Each row of a before or after table is a point. The points were changed in one or more steps. Then noise was added and the rows were shuffled. The steps act on columns, c1 being the first. Write out the steps. A step turns or swaps two columns, mirrors them in a line or flattens them onto one, adds a multiple of one to another, or multiplies or shifts one. Angles are multiples of 10 degrees, from the lower column toward the higher: turns from -170 to 170, lines from 10 to 170 but not 90. Use the fewest steps. Two steps may share a column if one is a turn and the other turns, adds or multiplies; they go together, in the order done. Otherwise the lowest column goes first.

Before (11 x 2)
[[-10 -42]
 [ 36  30]
 [-25  22]
 [-32 -20]
 [ -7 -54]
 [ 35  24]
 [ 29 -10]
 [ 58  -8]
 [-31 -33]
 [ 42 -30]
 [-36  16]]
After (11 x 2)
[[  -8  -58]
 [ -81  -66]
 [ -17  -22]
 [ -74   37]
 [   5  -16]
 [ -60  -87]
 [ -20   44]
 [ -87   34]
 [ -85  -34]
 [ -61 -115]
 [ -15   57]]
Steps: shift c1 by -50; multiply c2 by 2

Before (13 x 4)
[[ 27   5  12  -7]
 [ 27   0 -12  -1]
 [  8  12  -4  -1]
 [ 27 -14  -5  -7]
 [ 24  -5  -9 -11]
 [ 11  -5 -12  -2]
 [-22  -3   4 -24]
 [  7  11   2 -25]
 [-37   6  17  -3]
 [ 24 -60 -12 -35]
 [-18   6  -7 -20]
 [ 28  -6  -9   0]
 [-16  -3  17  -2]]
After (13 x 4)
[[  27   11   -2   52]
 [  17   -3  -26   62]
 [ -19   -6   14   35]
 [  15 -117  -20   25]
 [  17   -8  -20   47]
 [   2   22   -8   60]
 [  -4  -10   22   56]
 [   4  -10  -17   60]
 [ -25   12   33   54]
 [  17  -15  -20   62]
 [  20  -30  -19   55]
 [   8   21    0   35]
 [ -19   15    3   38]]
Steps: turn c1 and c3 by -30 degrees; multiply c2 by 2; shift c4 by 60

Before (10 x 8)
[[-41 -38   6  -8 -42  20 -10  54]
 [-31  48 -72  13 -56  75 -24  65]
 [-17 -11  21  21 -75  41 -24 -42]
 [-47  32  -9 -11 -38 -25 -69  -7]
 [ -9  44 -54 -31  -5  -3  24   6]
 [-29  15 -48 -19   2  -5 -17 -35]
 [ 42 -49  17  13 -22  16 -22 -14]
 [-69 -12  68 -36 -37 100 -84  64]
 [-39 -58  14  18  31  44  -7  61]
 [-21 -35  75  60   8 -20   4  47]]
After (10 x 8)
[[  19  -30  -79  -45   -6  -26  -29   29]
 [  -4   65   28  -39  -17  -19  -29  -56]
 [  87   11  -24  -21  -17  -13  -52    0]
 [  30  -11    7   35   50  -15   46   10]
 [  10  -20  -48  -55   82  -57   39  -69]
 [  23   45    7  -56  -74   57   -9  -39]
 [ -10  -64  -32   23   10   22  -11  -26]
 [   0   38  -39    0    8  -26  -12  -55]
 [  10  -39    5   24   51    0   -9   27]
 [ -24  -23  -52  -14  -57 -113  -39  -93]]
Steps: shift c1 by 40; turn c7 and c8 by 150 degrees; turn c2 and c7 by 130 degrees; turn c3 and c5 by -100 degrees; multiply c4 by 1.3; turn c4 and c6 by 150 degrees

Before (12 x 11)
[[ 28 -15 -25   7   5 -17 -14   2  23  28 -24]
 [-10 -18  14  31 -13 -16 -29  -7   5 -39 -13]
 [  9   9  -1   0   2   2 -22   2  55   6 -22]
 [-30 -11  39   8  15 -25  20  43  25   0  -2]
 [-11  -6  60 -13  32 -45  24   6  27 -10   0]
 [  1 -14 -30  15   1  19 -35 -19   5   2  20]
 [  9 -20   0  31 -15  28   4 -24  21 -15 -30]
 [ 25 -34   9 -11  -6  21 -48   4   2  -7  -6]
 [ 22   1 -29  -7 -29   0 -12   5   8  -5  17]
 [ 26 -21  -8  20 -27   0 -25  -9  36  23  15]
 [ 11   8  18  27 -16  16 -36  -5 -23  -5   4]
 [-34  -7  38 -42  -1 -46   3  16  18  33  -3]]
After (12 x 11)
[[  28   -9   34    9   15  -16  -34   52  -19   28   -4]
 [   9   26   17    0   41    2  -54   52  -37    6   15]
 [   9  -13   24   41   26   28   11   26   -2  -15   20]
 [ -11    3  -38  -17    0  -45   59   56  -42  -10   45]
 [ -35   -2  -22  -54   14  -46    7   66  -10   34   32]
 [ -10  -17    1   41   12  -16  -72   42    7  -39   19]
 [  22    3    6   -9   25    1  -30   54   18   -5  -33]
 [   1  -13    4   20    3   19  -87   31   -4    2  -36]
 [  26  -10   -6   27   45    0  -63   41   -2   23  -15]
 [  11    1  -14   35   -7   16  -90   45   27   -5   11]
 [  24  -34   -1  -14    6   21 -120   55    3   -6   10]
 [ -30   -4  -24   10    9  -25   50   93  -28    0   31]]
Steps: add 0.3 times c9 to c2; turn c5 and c9 by -130 degrees; turn c3 and c11 by 130 degrees; multiply c4 by 1.3; multiply c7 by 2.5; shift c8 by 50

Before (10 x 14)
[[ 71  31 -37  32  -1  19 -16 -44 -43   8  35  25  13 -40]
 [-23  46  49   1 -58  15 -41  25 -18 -57 -25  61  34  -3]
 [-26 -37  95 -21 -43 -40   7 -52 -25   5  60 -83 -40  60]
 [ 67  45  90  26  45  14  30  50 -42  27  91 -34  18  21]
 [ 39  24 -32 -25  34  83  17  47 -17  13  47  36  -5 -98]
 [-33 -60  14  -8 -21  20 -59  -8  23 -86   4  64  44  37]
 [ 20  -3  16  -5  12  11   8  -3   7 -36 -28  69 -15  12]
 [ 15 -30  88  13 -45 -38  23 -24  22  51  93 -38  -2  10]
 [ 41 -19   6 -25 -18  40 -48  12  22 -10 -41  22  13  71]
 [  2 -40   3 -29 -14 -21 -58  21 -19 -40 -47  52  18 -26]]
After (10 x 14)
[[  3 -40   3 -28  28  -7 -72  32 -15 -40 -46  54  18 -25]
 [ 32 -17   5 -24  20  30 -56  10  23  -7 -39  23  11  69]
 [ 66  33 -35  31 -48  32  -4 -33 -41   6  36  28  12 -41]
 [-20  46  50   1 -64  -1 -62  51 -20 -59 -23  60  33   0]
 [-31 -60  12 -11 -13  -2 -71  14  21 -88   8  64  41  36]
 [ 19  -2  15  -2  19   9  -5  45   4 -39 -29  72 -19  14]
 [ 22 -31  85  15 -63 -10  39 -40  21  50  96 -38  -3  12]
 [-19 -36  95 -21 -12 -26  43 -99 -30   6  62 -83 -40  57]
 [ 65  45  87  29   4  29  18  37 -40  25  90 -33  17  22]
 [ 25  25 -34 -26  73  47  -8  74 -17  14  44  38  -5 -98]]
Steps: multiply c6 by 0.4; turn c1 and c6 by 20 degrees; add -1.5 times c4 to c5; add 0.7 times c12 to c8; turn c7 and c8 by 20 degrees

Before (9 x 20)
[[  -8  -25   10  -71  -13   32    9  -42  -31   -5   27   26   -2   31
    -1    4   59 -118   49  -26]
 [ -29    0    4   23   -7    1  -30    7  -14  -22   -1    3  -13   36
    29   24   -1    3   38  -11]
 [ -21   16 -121   24    9    1  -20    5  -39  -18  -13   14   37   -5
    -6   11   20  -14  -15   -6]
 [  -7   -5    1   24  -23   38  109  -37   -3   10   -2   49   13    8
    25   16  -22   35  -14  -24]
 [ -10  -25    5  -18  -12  -10  -38  -15  -10  -12   26   27  -12   54
    -1  -12   -8   -7   -8   21]
 [ -23   94  -48   -2  -22   42  -24  -30   11   44   13  -25  -13   -3
     5  -12   23  -10    0  -20]
 [ -36   31   -9   19   -6   -9  -28  -26   11   43   -3   32   -2  -20
    10   -8  -10   -1  -23  -21]
 [  -8   -5    7   32  -15   -1  -29   68   17   -3  -15   62    4   22
    -9  -12  -25   30   -3  -37]
 [  -5  -11  -17   25   -6   51  -22  -39   10    9   42   50  -17   -2
    40   21   -8   19  -21    7]]
After (9 x 20)
[[ -11   16 -111   23    6    1  -20  -12   -8  -58  -14   12   40   -6
    -5   12  -44   44   19   -6]
 [   2  -27    0  -16  -11   -9  -38   11   11  -52   23   27   -8   51
    -3  -12   -8  -14   17   21]
 [   3   -7  -11   24   -5   55  -22   26    6  -30   45   49  -24   -1
    42   21   12   12   38    6]
 [   2   -5   13   28  -23   34  107   29   21  -30   -2   48   -6   10
    29   14    5   34   26  -25]
 [ -13   93  -51   -3  -22   43  -20   29  -25    5   11  -26   -6    0
     5  -13    3    3   11  -23]
 [   2  -22  -25  -69  -13   32    6   63  -44  -47   28   27   56   29
    -4    5  -49 -101  -48  -26]
 [   1   -3   17   30  -14   -3  -27  -67   19  -43  -17   59  -12   23
   -11  -12   25   25  -18  -36]
 [ -26   31  -10   15   -9  -10  -26   13    5    3   -2   32   -4  -23
     9   -9   11    0   36  -19]
 [ -19    1    5   24   -8    2  -30    7    3  -61   -2    0  -15   35
    29   19  -14   -2  -51  -11]]
Steps: shift c1 by 10; turn c13 and c18 by 30 degrees; turn c3 and c18 by -20 degrees; multiply c19 by 1.3; turn c8 and c19 by -160 degrees; turn c9 and c17 by 110 degrees; shift c10 by -40

Before (14 x 32)
[[  20   17   14  -45   42   47   -9   18  -16   14   38  121   -7   45
    12  -43   36    6   45    7    6   36   -8    2   -1  -51   28    9
    -4   34   32   41]
 [ -55  -12   14   37   20   49  -17   43   -9   -7  -39    1  -15  -13
   -19   45   22   14  -60    4   67  -36  -39  -33  -39    3  -65  -20
     6   10   -7   12]
 [  -9  -52    9   40    6   49  -14   19   29  -35   -2   -7  -15   12
   -28    7   12   33  -31   31    4   24  -54  -22   -1  -13  -56   -8
   -21   25   47  -22]
 [  10  -24   10    3   28   30   66   14   40   49   43   55  -40  -60
     5  -47  -10   56   29  -14  -32   27   16   -1   19  -19   -1   73
     5    2  -23  -18]
 [ -19  -60    6   14  -10    7  -59   59  -20  -35  -30   15    6  -19
   -27  -11   49   71  -37   26   49  -18  -26   21  -35   -3  -66  -13
   -35   11  -38  -33]
 [ -24  -67   26   26   -6   23   11   49    2  -22  -60   12  -17    3
   -22   23   -3   -7    9   26   43    6  -65   15   36  -30  -40    8
    20    2    5  -31]
 [  21   -7  -40  -17  -13   11  -51   35  -16  -15    3   48   16   13
    39   16   29   22   18  -16  -13    3   23  -50    7  -90   15  -22
     9   36  -20   24]
 [  58    8    9  -25   71   63   26  -27   -3   23    2   68   -5   17
    37  -30    8   47   -2   12  -16  -24   18   31   24  -15   46    7
    19  -12   31   14]
 [ -57  -33  -31   -5   25   11  -46   31   -4  -33  -45   -1    1  -22
   -16   44   42   -6  -46   47   49  -16  -42  -17  -26   -6  -24  -23
   -14   41   18  -74]
 [   6    3  -15  -21  -27   13  -37  -54  -28    9    8   58   25   23
    57   24   52    3   36  -13   11   27    4  -13  -20  -79    6    1
   -53   16   -1   19]
 [   5   12  -10  -43   31   13  -18   16  -12   24   11   44    9   55
    35  -52   30   26   52  -47  -30   11   -9  -15   14  -64   74   30
   -45   -6   11   45]
 [  -3  -10  -48  -30  -58  -12  -57   -3  -29 -104  -14   37   -6  -57
    19   -3   34   40  -18  -19   40   -1  -35  -36  -61  -48    9   -3
   -46   25  -41   27]
 [ -43  -53   17   13   30   74  -26   24  -12  -12  -22  -31  -19  -10
   -76   26  -19   15  -19   36   38    0  -39   35    0  -54  -48    9
    -4   46    8  -28]
 [   7   32   44   26   14   31   11   11   33   18   11   21  -36  -53
   -14  -65  -57   74   13   24    9   70   24    2    9   -3   -6   45
    19  -37   -4  -50]]
After (14 x 32)
[[ -23  -29   21   22   -5   27   15   15    2  -26  -60   10   23    3
    21  -37   -3   -8    9  -13   43    3  -66   13   31    9    8   12
    20    5    5  -30]
 [ -40  -21   16   11   31   75  -23   -8  -12   -7  -21  -34   22   -9
    41  -33  -18  -55  -21   -4   42   -4  -39   36   -3  -13    6   35
    -1   50   10  -27]
 [  10   11    9    6   29   31   66    1   39   50   44   58   -7  -57
   -59 -107  -14  -23   30  -54  -33   26   18   -3   20   -3   48   68
     4    3  -21  -22]
 [   8    4   -4  -47   33   12  -17  -25  -10   25   11   44   -9   53
   -50 -112   30    6   50  -91  -29   14   -8  -18   15  -20  123   14
   -47   -9   10   41]
 [  17  -10  -41  -13  -15    7  -52  -22  -15  -16    4   45   10   12
   -36  -43   31   -2   18  -57  -13    6   22  -51    7  -22   67  -40
    12   31  -13   22]
 [   9   39   45   27   12   29   14    8   31   15    8   22  -34  -49
   -48 -122  -62  -57   15  -15   10   73   22   -1    9    2   43   49
    21  -36   -6  -48]
 [  23   15   16  -46   43   48   -7  -15  -16   15   40  123   -7   45
   -15 -106   37    3   44  -28    7   37   -7    1   -3  -13   76    6
    -4   33   35   45]
 [  -7  -20   12   41    6   47  -15    8   30  -36   -5   -3   14   11
     0  -52   11  -43  -26  -10    5   23  -54  -23   -2    1  -12    0
   -19   25   51  -21]
 [  56    7   10  -24   71   61   27  -23   -2   21    0   70   -2   19
   -60  -89    9  -12   -3  -30  -20  -24   20   32   21  -18   97   -5
    19   -9   29   18]
 [ -55  -14  -31   -8   27   12  -49   14   -4  -34  -45    1   18  -21
    24  -16   42   -7  -46   10   52  -15  -41  -17  -27   14   28  -16
   -16   37   26  -79]
 [   4  -12  -12  -20  -24   14  -40  -71  -28   11    8   60   11   25
   -46  -38   52   30   36  -53   12   29    4   -8  -17  -64   57  -19
   -53   14    0   17]
 [ -22  -36    5   14   -9    6  -58   32  -20  -36  -28   17   30  -20
   -23  -72   49  -76  -33  -16   48  -21  -25   17  -41   30  -16    0
   -36    9  -39  -33]
 [  -4   -8  -45  -31  -56   -9  -52  -27  -24 -103  -14   37    4  -57
   -39  -60   31  -17  -18  -58   37    2  -37  -36  -64  -23   65  -14
   -45   27  -40   27]
 [ -55    0   11   36   17   50  -16   27   -8   -7  -39    4    1  -12
    10  -14   22  -27  -57  -35   66  -34  -41  -26  -39   22  -14  -11
     8    9  -10   13]]
Steps: flatten c2 and c13 onto the line at 140 degrees; flatten c8 and c26 onto the line at 40 degrees; turn c15 and c28 by -20 degrees; turn c15 and c18 by 140 degrees; shift c16 by -60; shift c20 by -40; shift c27 by 50
